Each row of a before or after table is a point. The points were changed in one or more steps. Then noise was added and the rows were shuffled. The steps act on columns, c1 being the first. What was done? A step turns or swaps two columns, mirrors them in a line or flattens them onto one, adds a multiple of one to another, or multiplies or shifts one. Angles are multiples of 10 degrees, from the lower column toward the higher: turns from -170 to 170, lines from 10 to 170 but not 90. Use the fewest steps. Two steps may share a column if one is a turn and the other turns, adds or multiplies; they go together, in the order done. Otherwise the lowest column goes first.

Before (8 x 2):
-11  38
20  -51
-44  17
11  22
-30  34
24  -49
30  29
-4  29
After:
50  -103
52  -100
40  -27
60  -21
24  -22
-14  -35
20  -13
-1  -15
Steps: shift c1 by 30; shift c2 by -50

Before, 10 rows:
-20  85  5  74
-29  -39  -12  4
4  -45  36  24
-10  9  66  -11
8  -28  52  4
-16  17  21  9
21  18  -8  28
-16  5  12  34
14  -43  11  -51
-11  21  -6  -11
After (10 x 4):
-35  7  10  -20
1  21  -7  18
-6  8  63  13
-20  18  25  1
-23  -36  -10  15
1  -26  55  -9
0  16  -7  -35
39  -44  10  28
-11  -45  35  -20
-61  86  7  -44
Steps: mirror c1 and c4 in the line at 160 degrees

Before:
6  49  -34  20  48  57  22  0
45  -28  -35  -40  -15  -43  -12  -24
33  19  -17  37  36  40  63  -18
10  -6  -16  24  -27  -32  -2  -8
30  1  -31  39  54  15  21  21
17  -44  -6  -3  4  -24  -29  -45
37  -57  -52  -1  -40  -14  -32  -31
54  -2  7  -5  7  41  -5  10
1  -65  -24  -29  -27  -20  -3  -8
After, 9 rows:
-24  -17  50  7  31  14  49  21
-33  56  -13  35  -8  -20  -26  -8
-37  30  -1  6  -27  -23  9  -44
-61  32  25  44  -39  -15  -35  -30
-53  1  -16  50  -14  -43  -13  -25
-11  0  30  2  -6  -32  -26  -8
-20  -32  40  -4  69  41  24  -17
-48  -26  -8  -4  -2  39  8  9
19  -45  35  20  29  57  44  -1
Steps: turn c1 and c2 by -150 degrees; turn c3 and c4 by -120 degrees; mirror c5 and c7 in the line at 40 degrees

Before:
30  56  -42  -21  -12  25  -29  27  -14
24  24  -2  13  45  -31  -6  -9  16
38  9  -12  -30  -29  32  1  48  0
-7  20  -43  -5  -4  40  2  33  -15
22  28  -35  -31  -39  4  15  52  -8
17  24  -52  -13  7  43  -9  11  36
16  45  -4  -24  -25  40  -5  12  7
11  39  3  52  25  6  3  6  -10
58  -43  6  -51  -9  -19  -66  47  -31
-15  35  -7  24  19  -32  -19  10  6
32  -32  1  -26  -38  -41  -18  -8  -65
32  -43  14  -48  -40  -15  -75  34  -3
16  -26  31  -66  8  -24  -43  26  -33
After:
37  8  -37  -30  -30  32  -46  7  -5
59  -31  -34  -51  -7  -20  -34  73  46
31  -42  -8  -47  -38  -13  -19  81  19
22  29  -51  -32  -38  6  -53  -6  -3
32  -9  -23  -28  -38  -42  11  17  72
23  18  -20  14  46  -33  10  3  -23
17  -16  18  -66  8  -24  -18  46  40
-7  24  -38  -6  -3  41  -32  4  6
18  9  -64  -13  7  44  -10  8  -43
16  40  -15  -24  -24  38  -10  5  -22
29  58  -64  -22  -11  27  -22  33  -6
-14  30  4  22  19  -32  -6  20  -18
11  40  -6  53  24  5  -6  -3  -2
Steps: add -0.7 times c1 to c3; mirror c2 and c9 in the line at 170 degrees; mirror c7 and c8 in the line at 130 degrees

Before, 12 rows:
-46  38  -1  -42  -6  34  -15  -7  -15  20  -27  1
-31  10  -1  -13  70  -56  -28  20  19  5  50  -10
-49  9  -50  -40  20  -10  14  -48  2  -5  -13  24
-16  -25  75  22  -14  -59  -40  -10  46  15  21  5
-3  11  68  -12  -28  -45  0  28  -17  46  -27  35
-15  -32  -18  -40  -37  0  41  34  26  -9  -3  48
-25  -5  58  7  20  2  9  3  32  68  -15  -5
39  9  -7  7  -26  20  11  -6  4  57  -11  17
-24  -16  43  6  -6  -30  16  3  3  -41  -32  -48
-21  34  -10  38  -65  -32  12  34  15  2  9  68
-58  -19  -25  -37  -33  -7  24  12  -47  10  -14  13
-10  6  21  -12  -6  -54  36  -43  16  -39  54  -45
After:
-17  71  -37  23  46  -58  -40  -11  11  14  21  -44
-24  40  -23  6  7  -30  17  5  -4  -40  -31  -98
-3  68  -2  -13  -1  -45  -1  30  -34  47  -28  -15
-50  -48  19  -40  -9  -11  14  -48  18  -5  -14  -25
-10  23  2  -12  17  -56  35  -43  1  -38  54  -96
-21  -5  34  38  43  -34  12  33  -49  3  8  17
39  -4  10  7  15  22  12  -6  -21  56  -11  -34
-45  5  37  -43  -11  34  -16  -7  -10  20  -26  -50
-58  -27  -14  -36  -23  -7  26  12  -52  11  -15  -37
-25  56  -14  7  18  2  9  6  33  67  -17  -55
-15  -24  -28  -41  39  -1  42  34  -18  -8  -2  -2
-32  0  8  -14  -17  -56  -27  21  72  3  50  -58
Steps: mirror c2 and c3 in the line at 40 degrees; mirror c5 and c9 in the line at 60 degrees; shift c12 by -50

Before, 12 rows:
-10  -57  18  57  27  -3  54  46  -17  -11  -18  -24  15  -50
8  18  5  -9  2  -5  -42  -47  14  -9  11  -7  18  -9
-8  24  -23  23  -7  5  1  -60  -10  -29  -20  -12  -36  9
8  63  -12  -19  15  20  -8  -19  21  16  -5  -18  -27  42
-8  -1  35  34  83  -33  62  8  -41  -40  -54  -25  37  -4
13  -14  19  23  20  -44  23  -40  -11  23  -6  -48  -9  34
-23  33  8  -6  -8  -22  -44  -34  52  -11  -26  25  -45  36
-11  27  9  31  14  -66  51  38  -56  -17  -69  -49  45  -6
-14  9  -10  -38  -22  -4  9  -40  13  -6  25  55  -26  15
-13  -51  19  87  32  1  40  32  -63  4  -36  14  59  -4
11  12  -9  6  46  -38  -14  -10  -40  14  -25  -9  -32  -7
-49  26  48  7  -16  16  -12  -29  -12  3  22  22  -32  -7
After (12 x 14):
9  63  17  -3  14  21  -9  -18  21  10  -4  26  -27  42
12  -14  -9  48  20  -44  23  -40  -9  27  -7  22  -7  35
-8  1  -47  42  83  -32  62  9  -41  -25  -55  -3  37  -4
-14  9  7  -65  -23  -5  9  -40  13  -9  25  -16  -26  15
11  12  13  11  46  -38  -14  -9  -40  10  -24  3  -31  -6
-23  34  -13  -19  -10  -23  -44  -34  53  -7  -27  -14  -46  37
7  18  -9  -1  2  -5  -40  -46  13  -7  11  11  20  -10
-13  -49  -15  58  32  0  38  31  -60  11  -36  -67  61  -3
-11  27  -14  55  15  -67  51  38  -55  -15  -71  18  46  -6
-49  25  -46  -10  -14  14  -11  -30  -13  20  22  -21  -32  -7
-9  -57  -22  59  27  -2  54  47  -17  -2  -18  -18  15  -49
-9  24  13  25  -7  4  2  -59  -9  -35  -19  -5  -35  9
Steps: mirror c3 and c10 in the line at 80 degrees; mirror c4 and c12 in the line at 160 degrees

Before (10 x 20):
-27  -65  30  -5  -59  24  -17  -38  52  -38  3  -44  -23  -14  8  -3  7  43  -30  -15
19  -9  25  -31  15  -10  2  1  -20  15  -11  -43  -10  20  0  56  -33  -47  29  36
23  -57  -8  -9  15  11  3  -12  17  1  -12  6  -2  3  15  37  13  -11  21  49
17  19  -5  10  21  -27  16  7  59  30  -14  29  -4  -111  -46  -32  23  37  -19  -44
24  -12  -14  30  44  -22  -12  19  -28  -25  11  -7  -8  13  -24  40  -10  -26  6  70
24  20  -34  -34  26  -50  35  8  25  56  31  14  95  -85  -32  -5  6  19  -54  -44
-33  -18  16  -18  -25  43  35  -44  10  -48  1  0  -6  17  -10  30  14  20  -21  -34
-13  -17  21  -14  -42  2  20  -76  35  11  48  -16  -36  -5  -12  47  1  58  -6  -26
11  -31  -14  -41  32  2  1  31  -65  -17  27  3  -26  24  11  44  30  -14  -22  16
31  -2  -40  -66  4  -12  31  22  -35  -41  18  -25  13  17  22  11  -4  -31  20  51
After, 10 rows:
-8  -12  -13  28  43  -22  -14  21  -26  -24  10  -8  -10  14  -25  41  -8  27  6  68
-19  2  15  -18  -28  45  -10  -46  8  -50  0  -1  -5  18  4  28  -17  -38  -21  -33
-52  -31  -8  -6  16  10  -13  -12  17  2  -13  7  -2  2  21  43  -2  5  22  47
-60  -13  34  -2  -54  24  47  -38  53  -37  5  -43  -23  -12  10  -4  1  -15  -31  -15
21  0  -5  4  21  -26  18  8  61  31  -17  30  -3  -111  -22  -30  -45  -34  -17  -41
-8  -9  26  -31  16  -11  -39  5  -20  9  -10  -43  -10  22  -23  58  23  26  27  39
5  -14  -39  -66  5  -13  -47  21  -34  -40  17  -26  12  15  13  10  20  -4  17  53
22  -7  -35  -35  24  -54  -9  8  27  53  30  17  95  -88  -21  -4  -25  -38  -54  -47
-19  -1  18  -16  -42  0  34  -75  34  12  47  -16  -36  -3  -8  48  -10  -51  -1  -27
-30  -18  -15  -42  32  1  -14  32  -63  -15  25  2  -26  24  27  44  -14  9  -23  17
Steps: multiply c1 by 0.4; turn c1 and c2 by -70 degrees; turn c7 and c18 by -130 degrees; mirror c15 and c17 in the line at 20 degrees

Before:
-50  4  -37  3  16  65  -35  29  2  44  58  3  17  15  45  48  -2  -19  -11  -23  -32  -1  28  -35
7  32  -44  -24  26  19  -37  66  -12  24  47  18  -6  -5  36  29  -1  -48  30  -46  -27  23  -2  -25
11  29  -1  -47  33  43  -18  -23  22  11  57  -42  -17  12  -45  36  42  22  -24  -34  -61  17  -44  45
-1  -32  81  31  -13  -28  15  -7  6  24  -19  28  31  -54  5  -43  -30  11  13  -6  40  -9  9  -1
-51  23  -1  15  -2  24  -18  41  -5  9  61  40  23  -8  16  16  -41  13  21  14  -31  -33  55  -22
-16  -33  44  12  10  -22  -15  38  46  -3  -13  4  32  -4  -5  -20  -61  15  11  32  41  3  10  25
87  6  -4  -18  6  45  26  2  14  34  52  4  -56  6  3  -41  -18  37  -32  27  -3  53  -42  14
-7  -27  53  8  9  -15  2  31  7  -13  -40  -13  36  -38  -8  -51  -35  -37  -17  25  8  -17  21  3
47  -39  24  -19  -20  -19  52  -1  14  24  -7  30  2  -8  -21  -25  8  20  -31  8  -17  34  -34  37
After:
88  5  -5  -18  9  45  27  2  17  60  19  2  -29  34  1  -42  -19  36  -32  34  -3  48  -45  51
-6  -24  57  6  5  -14  3  -23  3  -30  5  -13  27  -30  -10  -51  -33  -33  -13  21  11  -15  23  -41
4  -31  83  29  -14  -33  12  -57  6  11  -4  31  42  -26  8  -45  -29  10  9  -6  43  -9  12  -21
-20  -32  41  15  11  -23  -14  10  41  -18  27  0  27  -46  -11  -18  -60  15  11  30  43  3  8  -11
14  28  -1  -47  35  47  -16  7  23  17  46  -42  -10  48  -57  36  43  20  -29  -35  -59  21  -39  58
-51  28  1  14  0  27  -18  9  -8  -2  -24  38  22  -62  23  15  -38  5  22  13  -29  -31  55  60
3  29  -40  -23  27  20  -33  14  -10  22  -28  18  4  -89  48  29  3  -43  30  -40  -26  24  -1  50
45  -40  22  -23  -17  -17  53  -9  11  19  33  31  17  28  -31  -26  9  22  -33  8  -18  35  -35  -11
-52  6  -41  4  15  61  -37  23  -2  29  -36  1  35  -14  61  47  3  -19  -12  -20  -33  -6  28  57
Steps: turn c8 and c14 by -70 degrees; add -1 times c19 to c14; turn c10 and c13 by 30 degrees; swap c11 and c24; multiply c15 by 1.3
